Each wall is flat, endless, passes through zero and stands at right angles to its row. A trip goes straight from one point to another. List the walls that it crosses, first one first.
In the rows, 128 means zero.

Walls:
(1): 143  125
(2): 53  147
(3): 95  105
(4): 174  113
(5): 152  130
(6): 153  129
(7): 103  83
(8): 165  146
(9): 137  156
Trips:
214  112 to 135  107 -> 9, 7, 3, 8
124  76 to 114  122 -> 1, 2, 4
107  103 to 61  178 -> 9, 7

Walls:
(1): 84  168  119  132  110  129  165  171
(2): 132  144  155  124  57  121  157  92
(3): 138  161  117  149  145  168  133  139
(4): 138  129  129  138  118  127  132  149
(5): 134  113  142  116  133  157  74  109
(6): 129  110  167  129  108  54  100  116
(7): 111  183  58  153  190  105  142  200
(8): 96  79  152  172  115  122  184  143
(9): 129  140  105  131  158  188  143  147
(10): 173  128  105  171  125  141  176  112
(11): 169  119  63  91  173  73  130  120
(12): 36  159  138  169  103  93  68  107
Trips:
145  166  122  196  175  100  151  72 to 165  125  97  89  105  105  78  163 -> 8, 4, 12, 5, 3, 10
166  182  113  95  154  134  148  140 to 137  109  69  135  135  125  170  131 -> 8
122  164  133  101  119  116  135  148 to 112  95  151  158  119  79  125  128 -> 3, 11, 8, 7, 1

Walls:
(1): 69  120  134  157  125  139  134  233  184  169  110  157  175  124
(2): 144  82  139  180  149  159  148  150  171  158  81  117  144  142
(3): 144  180  193  142  59  130  102  101  156  110  135  120  150  105
(4): 139  123  117  148  151  135  109  84  134  124  140  164  107  109
(5): 76  124  124  121  92  137  106  117  151  121  150  108  137  88
(6): 190  82  132  125  158  99  79  81  153  143  166  124  180  79
(7): 107  124  146  175  122  87  157  105  131  147  136  133  154  131
(8): 80  137  86  153  119  129  155  93  148  96  200  243  153  177
Trips:
122  105  121  119  100  185  79  119  150  105  153  130  126  89 to 59  81  150  100  119  75  139  198  122  167  137  131  147  162 -> 1, 4, 3, 6, 2, 7
136  134  80  125  81  110  147  129  107  118  165  107  138  151 to 131  107  122  108  135  80  144  146  178  135  82  158  126  144 -> 5, 1, 2
117  146  148  168  129  120  149  134  188  100  162  118  178  109 to 101  136  179  105  132  145  146  75  97  142  126  137  165  106 -> 4, 2, 1
